Each row of a before or after table is a point. One or more steps were done to the points. Then noise was added and the rows were shuffled. The steps act on columns, c1 being the first. Write out the steps. A step turns or swaps two columns, mirrors them in a line or flattens them onto one, adds a multiple of one to another, or multiplies or shifts one. Angles are multiples of 10 degrees, from the lower column toward the higher: turns from -170 to 170, lines from 10 to 170 but not 90. Use the fewest steps. Two steps may share a column if one is a turn and the other turns, adds or multiplies; they go together, in the order done. Otherwise the lowest column goes first.

Before (9 x 2):
[[-38 -37]
 [ 16  39]
 [-41 -27]
 [ 39   7]
 [ 18 -26]
 [ 25  -3]
 [-38  46]
 [-33 -15]
 [ 36  17]]
After (9 x 2):
[[  4  62]
 [ 54  -4]
 [-22 -13]
 [-34 -16]
 [-35  20]
 [ 34   6]
 [-39  -8]
 [ 50   8]
 [  0 -33]]
Steps: mirror c1 and c2 in the line at 110 degrees

Before (9 x 4):
[[ 11  28  17  17]
 [  4  17  19 -11]
 [-16 -24  15  52]
 [ 47  35 -27   8]
 [ 60  38  -7  59]
 [  2 -34  23 -21]
 [-14 -14 -15  29]
 [ 19  -2  -5   5]
 [ 18   6  36  11]]
After (9 x 4):
[[-19 -14  -4  28]
 [ -7 -24  22  51]
 [ 16  30  10  16]
 [ 48  39 -36  57]
 [ 13  17  15 -10]
 [ 12 -35  20 -22]
 [ 13   0 -14   4]
 [ 34   6  20  11]
 [ 27  36 -48   7]]
Steps: turn c1 and c3 by -30 degrees

Before (11 x 8):
[[ 11  18 -23   6  11  -9 -13 -25]
 [ -9 -39 -14 -17  -4   3  34  21]
 [-11 -41  -9   0 -17   5  -5  29]
 [ 13  28  20 -13  19   7  15   5]
 [ 15  -1 -19 -10  26  10 -34 -18]
 [  0  20 -17  -8  13 -12 -13 -37]
 [ 16 -37  -6  14 -13   1  26   6]
 [  7 -22   9 -18  -8 -20  -2  20]
 [ 25  -8  -7 -26  24  -5 -13 -27]
 [ -6 -40   6 -11 -26  14   6  -1]
 [ -7   3   9   1  41 -13 -27 -24]]
After (11 x 8):
[[ 16 -36  -2  15 -13   1  26  16]
 [ 11  18 -32   6  11  -9 -12 -21]
 [ 25  -8 -19 -25  23  -6 -12 -39]
 [ -6 -40   5 -11 -27  15   7  -9]
 [ 14  28  21 -13  18   6  16 -12]
 [ 15  -1 -27 -11  27  11 -33 -11]
 [  8 -22  18 -19  -8 -20  -2  26]
 [-12 -42   7  -1 -18   4  -5  60]
 [ -7   3  -5   1  41 -12 -26 -51]
 [-10 -39  -1 -16  -3   3  34  51]
 [  0  21 -33  -8  13 -12 -13 -48]]
Steps: turn c3 and c8 by -30 degrees; multiply c8 by 2

Before (11 x 12):
[[ 16  -3   9  -2 -12  -5   3  -1  -3   2   5  -2]
 [ 12 -19 -10   1 -13  -1  10   6  -6  -3  21 -15]
 [  5   1  -3   6  -9  -2  -3   8   9  -5   5  -9]
 [ 15   1   0  -4  -4  -3   4 -14  -5 -11  -7 -10]
 [  6  -9  -5   3   1   1   0   3  20  -3  37  -8]
 [ 11   2  -9   4   4  -8   8   5  -8   6  -4  -5]
 [ 15   2  -3   3   0  -1  -6   3  40  20  -6  -9]
 [  0   0  -2 -25 -14  -8   6   3   2  -5   7   2]
 [ 12  -3 -10   1  -2   0   6   6   4  -4  -4  15]
 [-33   2  -9  -3  -6  -4  -6 -22  -2   3  -6  -8]
 [ 15  -7  -1   2  -5  -6 -20  -6   2  -2  -1 -12]]
After (11 x 12):
[[  0   5  -2   9  -9  -2  -9  13   4  -5   9  -5]
 [  1   3   1   3  -5  -7 -60 -10  -1  -2   2  -4]
 [  2  -1  11  -3 -12  -5   9  -2   4   2  -2   0]
 [ -2  -9  -7   1  -3  -1  18  10  -5  -4   4  10]
 [ -1  -1  -9   2 -13  -1  30  10  21  -3  -6   0]
 [  0   5   0   5   1   0 -18   5  -6  20  39  -6]
 [ -2   5 -15  -4  -6  -4 -18 -35  -5   3  -2  -5]
 [  0  -1  -1 -40 -14  -8  19   5   8  -6   2   1]
 [ -1   3  -7   6   4  -8  24   9  -5   7  -8  -4]
 [  0   5   3  -6  -5  -3  12 -23  -7 -11  -5  -6]
 [  0   0  -4   5   1   1   0   5  38  -3  20   0]]
Steps: flatten c1 and c3 onto the line at 80 degrees; flatten c2 and c12 onto the line at 130 degrees; multiply c4 by 1.6; multiply c7 by 3; multiply c8 by 1.6; swap c9 and c11

Before (13 x 18):
[[ 12  20   4   5  -6   9   0   7 -10 -17 -27 -21   1  13  33 -15 -25  -6]
 [  8 -27  -4 -12 -14 -52   9 -17 -19 -18 -15   7  15   5 -38  31  11  20]
 [ 27   3   7  33   0  16  10   5   1 -15  12 -17  -1   6  -3 -10   4  -9]
 [ -1  15   4  28   1   5 -10 -23  -4   4 -18   4  18 -10 -14  -8  11  18]
 [  3  16  -9  23  -9   2  -7 -10  11  14  -6 -13  -4   4   4  -2  -5 -25]
 [ 28 -22  -3  -7 -13 -19  15 -21   5 -22 -38  13  10  15 -17  18   9   0]
 [ 17  16  20   5  -1  28  -6 -11   9   0   6 -30   1   0  -1   9  10  -1]
 [ 24 -17 -18  -1  27 -19  16 -22 -19 -22 -19   2   1   7 -25  30   7  -4]
 [ -2 -27   8   0  20 -30  10  -6  -1 -17 -24  19  21  -4  -7  19  11  -3]
 [  7  10  -7  25  -2   6   0 -15  33  -4   3 -20   8   3   4   7 -19  17]
 [ -3  -5  20  24 -16  19   1 -29   6   2  -7 -24  -9  21  -5   2 -27   3]
 [  4   9  -1  13 -17  18  31   3  -8  -3 -25 -24  -5  -6   1   6  -3  -4]
 [ 25   0  19   1   5   6   5  -4  11   7  -8   2 -26   5   0  -2 -21  16]]
After (13 x 18):
[[ -2 -30   8  -1   4  -5  10  -6  -1 -17 -24  18  21  -5  -6  33  10   3]
 [ 15  16  20   4   5  25  -6 -12  10   1   6 -31   0   0  -2 -16  10  -2]
 [ 29 -21  -4  -8 -39   3  14 -22   5 -20 -37  14   9  15 -17  26  10 -22]
 [ 24  -1  19   0   0   3   7  -5  12   9  -7   2 -25   6  -1  -6 -21   8]
 [ 28   2   7  34   9   1   9   4   2 -15  11 -16  -1   8  -4 -19   5 -20]
 [ -4  -5  18  22 -20  12   2 -31   6   1  -6 -25  -8  22  -5 -13 -27 -28]
 [  4   9  -1  16 -35  18  31   3  -8  -3 -24 -24  -4  -5   1 -13  -3   6]
 [  2  16 -10  22 -15   0  -9  -9  12  14  -5 -12  -4   4   4  -3  -5 -30]
 [ 13  19   5   3 -24  -7   0   9 -11 -20 -26 -22   1  12  31 -17 -25 -25]
 [  6   9  -6  25   3   8   0 -16  35  -3   2 -22   4   3   4  -1 -20  12]
 [  0  16   4  29 -14  -4 -10 -21  -4   3 -18   2  17 -10 -14  -9  10  34]
 [ 25 -16 -18  -3  12   9  16 -22 -20 -22 -18   0   3   7 -25  33   6 -16]
 [  9 -28  -2 -12 -24 -10  11 -19 -18 -19 -15   6  14   4 -39  60  12  12]]
Steps: add 0.7 times c11 to c5; turn c6 and c16 by -50 degrees; add -1.5 times c14 to c18

Before (12 x 24):
[[ -3   2   1   0  15   3  15 -16   3  -8  -5   8   1  12  21  11 -15 -12
   17  16   6  18 -18   5]
 [  7   6 -26  17 -12  -3 -20  -4  21  15  -7 -33   5 -19  -1 -11   1  -7
   -2  16  16  -8   4   6]
 [-10   5   4 -13  14   6  10   3   9 -22  15  16  -4  -6  13   9  15  -8
   11  12   6  13 -28   9]
 [ 17   7   0   9 -13   9 -21 -12  15  13  29  -6  11  -6 -13  -8   7 -10
   17 -16   7  -7   7  34]
 [ -3   0  -4   9  -8  16  -5   4  12  13   5 -26  11 -30  -9  -2  -8  -9
    4   7 -12 -11  16   4]
 [ 25  18 -19   3  17  31  34 -15   3 -25  -5 -13  13 -11  37   0 -20  17
   -3  10 -17   9 -19   1]
 [-32 -27  -7 -16   5 -45  -7  26  18  13  -4  -4 -35  19 -14 -16  12  16
   12 -24  -8   9   1  -4]
 [ 10  -1   3   2  22   6   4 -10  11 -20   1   3  -8 -10  15  20  -2   5
   -2 -12   3  24  -7   5]
 [-15  -8   2  -3   6 -15   6  16   7 -10  14  -4 -10  18   2  -1  19 -13
   27 -42   9  10  -5   0]
 [-13   2 -18  14  -7   6 -11   6  -1   4 -22 -22   4  -7 -12   1   3   7
   -4   9  -6  -7   1  18]
 [  1   2 -14  15 -25  -7 -14  -4  10  13   1 -25  -1  -6  -2   9  12  -2
    0  10 -18 -16   6  -1]
 [-10   6 -27  13 -35  11 -18  -3  16   9 -14 -21  -5 -25   0  -4 -18   0
   -7   5  -8 -24   7   7]]
After (12 x 24):
[[ 17  12   1   9 -13   9  -4 -12  15  12  34  -7  10 -11 -12  -8   1  -9
    3  23   8  -6 -11  34]
 [-32 -22  -7 -15   4 -45   8  25  20  13   2  -4 -34  36 -13 -16  -6  14
   -6  24  -8   9 -11  -4]
 [ -3   2  -6  10  -9  17   0   2  12  13  13 -27  11 -60 -10  -1  16  -8
    8  -3 -12 -12  -5   3]
 [ 25   6 -19   4  17  32   0 -17   2 -23 -17 -14  14 -23  37  -2   1  16
    5 -10 -17  11  28   1]
 [ -4  -4   2   1  16   4   1 -17   2  -8 -10   7   1  24  21  12  -3 -11
   22  -3   6  19  23   4]
 [ -9  12 -27  13 -35  11  -4  -3  17  10  -9 -22  -6 -51  -1  -6  16   2
   -1  -9  -8 -24  11   7]
 [-11   3   3 -10  14   4   0   2   6 -22   5  15  -4 -11  13   8 -32  -7
   16  -2   6  13   7   9]
 [  7  12 -25  16 -10  -3  -5  -5  23  15   1 -33   6 -38  -1 -11   2  -7
    9 -14  17  -6  -4   7]
 [-15  -8   2  -1   5 -14   4  15   6 -10   9  -5 -10  36   3   0 -15 -14
   -6  50  11  11 -12   1]
 [ 10  -1   3   0  23   6   2 -10  10 -20  -9   3  -6 -19  14  20  -5   4
  -10   6   3  22   5   5]
 [  1   6 -12  16 -26  -6  -1  -3   9  14   8 -25  -1 -12   0   9  -4  -3
    7  -8 -19 -16 -12  -1]
 [-12   7 -17  16  -6   7  -2   5  -1   3 -18 -23   3 -14 -12   1  -1   6
    0 -11  -5 -10  -4  19]]
Steps: flatten c2 and c7 onto the line at 160 degrees; add 0.5 times c10 to c11; multiply c14 by 2; turn c17 and c23 by -130 degrees; mirror c19 and c20 in the line at 20 degrees

Before (13 x 48):
[[  2 -19   4   4   9 -10  27   8 -26   7  44  23 -18   2  18 -30 -32  17
  -17  -1  15  -6 -26  16   3  -6 -32   1 -17  -2   3  18  40   2  -5   4
    1  -5 -17 -18 -11 -14 -21   1 -14  33  22 -10]
 [ 19 -22   5 -12 -29  46  14  -9  -9  -2 -31  26  16  32  -4  -7   2 -34
   37   5  10   2 -31 -12   2  17 -28  12   4  41   3  -4  -7  28  51  51
   -5  15 -12  32  -9 -47  30 -18   5  19  16  32]
 [-32  23  18   4 -21  -3  48   5 -10 -18  18 -23  41 -19  -5  -5  37 -12
   17  29  26  12 -15 -26  30 -17 -38  10 -32  21  30  39   3   5  10  -7
  -33  12 -26 -21  23  31  32 -31  17 -43   8 -10]
 [ 10 -31 -14 -11   6   8 -11 -13  16  15 -25  23 -14   5 -37 -31  28   1
  -42  -3 -38  21  30   1  22  20 -21  13 -25   6 -26  15  49 -27   1  22
    3  19   8 -30  -2  -9  35  -9  18  14   6   5]
 [-22  18 -32  11 -22   4  -3 -17   3  24 -14  10  19   5   6 -32   6 -21
   -7  22  32 -21  -4 -23 -20   7  -6 -20 -14 -19  32 -18  35  35  -8  -8
    4  29  -5  36  38  22  33 -20 -46  27  22  33]
 [  5 -16  -6  29  25   7 -11 -15  -1   4 -30 -35  -4  28  33  27  17   9
  -31 -34 -20 -35 -41   7   9  37   2  28   1   1  -3  23  39   1 -24   5
   39 -31  33   9  25  32  31  29   7  16 -29 -31]
 [-32  10 -21  17 -27  35 -11  10 -17  -8   1 -25   3  32 -17  21   0 -17
   16  13 -26 -10  28 -25 -16  12  24 -17   5 -31 -18 -21 -17  13  -7  25
  -12   1  50  39 -36 -35 -20  -5 -34 -45  13 -22]
 [-10 -25 -26 -42   2  53   7  52   6  12   3 -32  33 -27  -7 -34  12 -27
  -10 -13  13  15 -41  14  48  40  14  16  31  16 -34  38  10  -7  36  35
   29  -2  24  14 -16  -6  -5   3 -13 -29 -21  10]
 [ 32  16  12 -13 -11  -3  -9  11  19 -20 -15 -32  12   7 -14   5  -3  35
   26  39  22  18  -2 -13  55 -16  18  15  24 -30 -23  18  26 -31   5  56
   36  18 -10 -20  39 -39  34  23 -15   5  15 -23]
 [-29  -6  -3 -32  -5  -5  17  26   7  31  36 -33  -2 -11 -17 -30   4 -20
  -10  18 -15  -6  11  33 -12 -22  30   2  23   4  25 -17   1  19  13 -13
   26 -21 -26   2  38 -35 -21   0 -30  12 -23 -12]
 [ 31 -44  -3   1 -25  55 -12 -21  -3  11  40  29 -17  -3  -8 -34 -34  22
   28 -12 -36   6  -4  10  47  -1  -5  -2 -28  34   3  -8 -17 -16   4 -19
  -14  10 -11  18  28  27  45  28 -39 -31 -25 -19]
 [ 26 -17  27  13  -8  60  17  21   9 -31 -30 -22  33 -19  -8  41 -21   6
  -29  30  33   5  22  23   8 -32 -12   9 -32   2  38  38   3 -13  -1  12
   20  19   1  21  -2  31   4  33  -4  -8 -35  28]
 [  4  21  33 -36  26  47  53  42  -5 -10   7  -6  -5  36  -3  22  22  -6
   34 -12 -12 -43  -7  12  -9 -27 -38  30   7  -2 -31 -23 -10  43  18  56
   -2  43 -24 -30 -20 -39 -18  19 -19  26   2  41]]
After (13 x 48):
[[-31  10 -20 -19 -27  34 -10  11 -17  -8   2 -26   3  33 -17  23   1 -17
   16  12 -25 -11  28 -24 -16  -9  24 -17   5 -30 -18 -21 -17  14  -6 -26
  -12   2  49  39 -37 -36 -19  -5 -34 -45  13 -21]
 [  5 -16  -4 -33  24   7 -11 -14  -1   5 -29 -35  -3  28  32  27  16  10
  -31 -33  -5 -34 -41   7   9 -33   3  28   1   1  -4  24  40   2 -24 -18
   39 -31  33   9  26  31  30  29   6  17 -29 -30]
 [ 25 -18  26  -7  -8  61  16  20   9 -33 -31 -24  34 -19  -8  42 -22   5
  -29  31 -13   5  23  23   9  33 -14  10 -32   2  37  38   4 -14  -1  33
   21  18   1  21  -3  31   5  32  -3  -8 -35  28]
 [  2 -19   4  -2  10 -10  26   8 -25   5  43  23 -18   2  18 -30 -32  18
  -18  -1  -3  -6 -26  17   3   5 -32   2 -17  -2   4  17  42   2  -5  15
    1  -6 -18 -20 -11 -14 -22   1 -13  33  22  -9]
 [ 19 -22   5   9 -30  46  15  -9  -9  -2 -31  26  15  32  -5  -7   2 -35
   37   4 -52   1 -30 -12   1 -20 -27  10   3  41   4  -4  -7  28  52  10
   -5  15 -13  31  -9 -47  31 -19   6  20  15  32]
 [-31  23  18  -2 -21  -3  48   5 -10 -18  18 -23  41 -18  -5  -6  37 -11
   16  29   6  13 -14 -27  31  17 -37  10 -32  22  30  38   4   6  10  25
  -34  10 -27 -22  23  31  31 -30  18 -44   9 -10]
 [-30  -7  -4  35  -3  -5  18  25   8  31  38 -34  -2 -11 -15 -31   3 -20
  -10  18  14  -6  10  32 -12  16  30   2  24   5  24 -18   1  20  13 -15
   27 -21 -26   1  38 -35 -20   0 -29  12 -23 -10]
 [ 32  15  12  16 -10  -3  -8  10  21 -20 -15 -30  13   6 -14   5  -3  35
   26  39 -56  18  -3 -13  55  13  18  16  23 -30 -24  18  25 -30   4  23
   37  17 -10 -21  38 -41  35  24 -15   4  15 -24]
 [ 10 -32 -14   8   6   8 -12 -13  15  15 -24  23 -14   5 -38 -32  28   1
  -42  -4 -22  21  29   1  21 -21 -22  14 -26   6 -27  15  50 -28   0 -38
    2  19   6 -30  -2  -8  34  -9  17  15   7   5]
 [ 31 -44  -3  -1 -25  54 -12 -22  -3  11  41  29 -17  -4  -8 -33 -34  23
   28 -12  19   6  -3  10  47   1  -6  -2 -28  34   4  -8 -17 -17   3 -36
  -15  12 -11  19  28  27  45  29 -38 -31 -25 -19]
 [-11 -26 -26  34   2  52   7  51   5  12   3 -32  32 -26  -6 -33  12 -28
  -11 -13 -35  14 -42  15  49 -47  13  14  30  16 -35  37  11  -8  35  14
   30  -2  24  13 -16  -7  -5   3 -11 -29 -21  10]
 [  5  20  32  40  25  47  52  41  -3 -11   7  -5  -5  34  -3  22  22  -6
   35 -11 -56 -44  -7  13  -8  20 -37  29   7  -2 -32 -22 -11  44  18 -13
   -3  44 -24 -29 -20 -40 -18  18 -21  26   1  42]
 [-23  18 -32 -13 -22   4  -3 -17   4  23 -16  10  19   5   6 -31   5 -21
   -9  23   8 -22  -3 -23 -21  -5  -5 -21 -13 -19  31 -16  35  34  -8  33
    4  31  -5  35  37  22  32 -21 -46  26  23  32]]
Steps: turn c4 and c26 by 170 degrees; turn c21 and c36 by 90 degrees

Before (12 x 64):
[[-24  32 -10  49 -12   0  -2  34   2  22  -1  16  14   5 -18 -30 -33  -3
  -28  47  -5  16  39   1  17 -33   8  -3 -13  16  17  -5 -21 -18 -17 -15
   12  14   1   9  10  44 -12   5   7  -9   2   0 -31  -1 -16  31 -13  28
  -17  13 -35  -8  12 -16 -12  14   8  21]
 [ -5 -30  13 -13   8 -37   5   2 -11  14  21 -23   3 -15  -5  10  12  -1
   16 -20  27 -20   1  12 -20  -6 -24  60  -5  -1  38  -3 -19  28 -10  24
   -2   0  42 -12 -28  -5 -12   2  -5   6  18  12  21  -1  -3 -17  11   4
   16  -1  13  -8 -20   9  21  -9 -10  -7]
 [ 19 -23  -8  -6 -21 -37  20 -13 -13   3   3 -36  20 -28 -24  -3  -4   4
   14  -7  16 -12  20 -15 -12  -2  -3  36  -8 -27  16  -9  -6   2 -13  14
  -26  11  20   5 -22   7 -29  25 -13  14  20  11  24   3 -11 -11  12  19
   -4  -5   7   3 -20   7  31 -25  -6  -7]
 [  1   9 -22  33 -25  10 -18  29  22  26  -9  -1  20  -8 -31 -22 -27 -13
  -30  24 -14  10  33  11   6 -25   1  -2  15  31  16 -10 -23 -31   0 -22
   20  19 -18  -5  -6  15  -5   0  12  -9 -22 -22  -6   0 -24  16 -23  23
    4   5 -31  22   4 -10   9   1  -7  11]
 [  3 -21   5 -13  13 -23  23 -19 -28  -8  32 -18  15 -32 -17  -6  -7 -11
  -18   1  23 -10   0  -4 -16  -6 -25  20  -9  -4  19 -18  -4  26 -10  12
  -22   3   7 -19  -9 -13 -24  -3 -14  29  10 -12  15  -2  -9 -14  20  -2
    6 -11  -1  -4 -11  17  15 -19   2  -7]
 [ -5 -15   0  27   0   7  14  -5  14   1  19 -14 -18 -15  27  -4  12  22
   26 -10  16 -22  -1 -19  -3 -18  -9 -12   2  -9  -7  -3  12  17  14  16
   11  18  19   3   6  12   0 -18 -28 -13  -7  19 -10 -33  17  23 -33 -16
  -24 -24  -2 -11 -14 -23  -2   2 -10   0]
 [-14   4   5  -2  -3 -19   8   4  26  -6  20 -17   7 -23  -2  24  17  -4
   12 -12  30  -7  -1 -31  -5  -2 -32  19  12  -3  13   1   8   2  10  30
  -14  18  14   9   5  -9  -7 -12 -40   7  30   4   5 -12   5   9  -5   8
  -10 -18  20 -17 -11   1   2   1  -9  13]
 [ -4  17 -60  27  15  10  22  34   5 -10  -2  17  -8  11  24 -18   7  14
  -18  19  -4   1  23   0  19 -35  10  18  -8  45   2  20  14 -26  -5 -16
   25   5  -1  15  32  50  14  -7 -10  13 -13  -7   6   3   4  -5  -2  -4
   20   6   9  16  13  31 -23  18 -33  11]
 [-21   4 -15  -4  -4  10   9  11  24  -8  26  -3  -3  -8  -1  -8   8  19
   18 -18  17  -4 -17  -8 -20  -4 -29  10   4  10 -14  15  -3  26   9  21
   -6  19  23   2  20  10 -10  11 -32 -19 -10  23   6 -30  19  18   6  10
  -46 -23  10  -2  -3 -13  -5  -7  -9 -10]
 [  2 -20  17   6  -8 -34  10 -16 -29  10  23  -6  36 -24 -13   9   4 -19
   15 -15  11 -28  -2   1 -25 -12 -25  25  -9   3  17   3   5  -5  -9  31
   -7 -16   6   2  -2  -2 -13  10   6  30  11   9  23  -8 -11  -7   8  34
   -3  -1   5   2 -14  19  41 -12  12   0]
 [-11   9 -24  25  24 -17  -6  38   8 -14 -11  21 -11  -3  20 -30  11  20
   -7  22 -16  42  28  15  34 -33   8  15 -19  24  -1  29  12 -14   2 -21
    4  -1 -21  24  26  24  17 -26  -8  20 -14 -13   2  22  12  -2   6  14
    1   9 -10  39   2  17  -7  35 -26  -6]
 [-20  24 -19  44  23  10  16  48  10 -33  11  20  -3  -5   5 -12   9  20
   -9  15  -2  24  21   8  24   3 -10   8  -6   3   2  29  16 -22 -13 -17
   15  14 -19  18  24  39  18 -17  -4  -6 -28  15  -2   1  13   4 -20 -19
    0   9   6  30  41  11  -5  18 -34   7]]
After (12 x 64):
[[ -5 -30  12 -13 -14 -37   6   2 -11  13  22 -23   4 -15  -5  11  11   0
   17 -20  28 -20   1  12 -20  -5 -11  61  -6  -1  39  -4 -19  28 -11 -13
   -2   1  41 -12 -28  -4 -12   3  -6   6  18  12 -22   0  -4 -17  12   3
   17  -2 -23  -8 -19   8  21  -9 -10  -6]
 [  3 -21   5 -14 -12 -24  23 -19 -28  -9  32 -18  16 -32 -16  -5  -7 -11
  -18   0  22 -10   1  -4 -17  -6 -21  20  -9  -5  18 -18  -3  25 -10  -7
  -23   4   7 -19  -8 -14 -23  -3 -14  29   9 -13 -12   0  -9 -14  20  -3
    7 -11 -16  -3 -11  18  15 -18   3  -6]
 [  2 -19  17   6   5 -34  10 -17 -29  10  23  -6  37 -24 -13   9   3 -19
   16 -15  11 -28  -2   1 -25 -13 -10  26 -10   3  18   3   6  -4  -9 -18
   -8 -15   6   1  -2  -2 -13  10   7  29  10  10 -28  -1 -11  -8   8  35
   -3   0 -24   2 -14  18  40 -12  12   0]
 [ 19 -24  -7  -5  15 -36  20 -12 -14   4   4 -36  19 -28 -24  -3  -3   4
   14  -7  17 -12  20 -16 -13  -3  11  36  -9 -27  16  -9  -6   3 -13  -5
  -26  12  20   4 -22   6 -29  24 -13  14  20  11 -17   0 -10 -12  12  19
   -4  -5 -13   2 -19   7  31 -26  -6  -9]
 [ -4  16 -60  27 -19  10  22  33   5  -9  -2  16  -9  11  24 -19   7  14
  -18  19  -4   0  23   0  18 -35   7  19  -9  45   2  21  15 -26  -5  14
   26   5  -2  14  32  50  13  -8 -10  13 -13  -6   8   1   5  -5  -2  -5
   21   7   8  16  13  30 -23  18 -33  10]
 [-23  31  -9  49  28   1  -2  34   2  24  -2  16  13   5 -19 -31 -33  -3
  -28  46  -5  16  38   1  17 -33 -13  -3 -13  15  16  -5 -21 -18 -18   4
   12  14   1   8  11  45 -12   5   7  -9   1   0  19   0 -15  31 -12  29
  -17  13  21  -7  13 -16 -12  14   8  20]
 [-14   5   5  -3  -8 -19   7   4  27  -6  20 -17   7 -22  -2  22  17  -5
   11 -13  30  -8  -1 -31  -4  -3  -6  19  12  -2  13   2   8   3  10 -22
  -14  18  14  10   5  -8  -7 -12 -39   7  31   4 -21   0   5   9  -5   7
  -10 -18 -37 -17 -11   2   2   1  -9  12]
 [  1  10 -22  34  38  11 -19  28  21  27  -9   0  20  -8 -32 -22 -26 -11
  -29  24 -15  11  32  10   6 -24 -10  -2  15  30  17 -10 -24 -30  -1  15
   20  19 -18  -6  -6  15  -5   1  11  -9 -21 -22  16   1 -25  15 -23  23
    4   6   9  20   4 -10   9   1  -6  10]
 [-12   9 -24  26 -16 -16  -7  38   7 -15 -11  21 -12  -3  20 -30  11  20
   -7  22 -15  42  29  16  33 -33 -12  15 -18  24   0  29  12 -14   2  16
    4  -2 -22  24  26  24  17 -26  -8  20 -14 -13  12   1  12  -3   5  13
    2  10  19  39   1  17  -7  34 -25  -5]
 [-21   4 -15  -4  -3  11   9  10  24  -8  26  -3  -2  -7  -1  -7   8  18
   18 -17  18  -4 -16  -8 -19  -4 -11   9   4  12 -13  14  -2  26   8 -14
   -6  19  23   3  21  11 -11  11 -32 -19 -10  23 -14   0  19  19   5  11
  -46 -23 -29  -2  -4 -14  -6  -6 -10 -10]
 [ -4 -14   1  27   2   7  15  -5  14   1  20 -14 -18 -16  27  -4  12  23
   27 -10  16 -23  -1 -19  -3 -17  -8 -12   2  -9  -7  -3  12  18  15 -14
   11  17  19   3   6  11   0 -18 -27 -14  -7  18  -8   1  18  23 -33 -15
  -24 -23  -5 -11 -14 -23  -3   2 -10   1]
 [-20  24 -19  44 -23  10  16  48  10 -34  12  21  -3  -6   5 -12   9  21
   -9  16  -2  24  21   8  23   3 -10   8  -7   2   1  28  15 -22 -12  13
   15  15 -19  18  24  39  17 -18  -4  -7 -29  13  12   0  13   3 -21 -20
    0   8  -3  30  41  10  -6  18 -33   7]]
Steps: turn c5 and c57 by 150 degrees; turn c27 and c57 by 50 degrees; multiply c49 by 0.4; turn c36 and c49 by -140 degrees; multiply c50 by 0
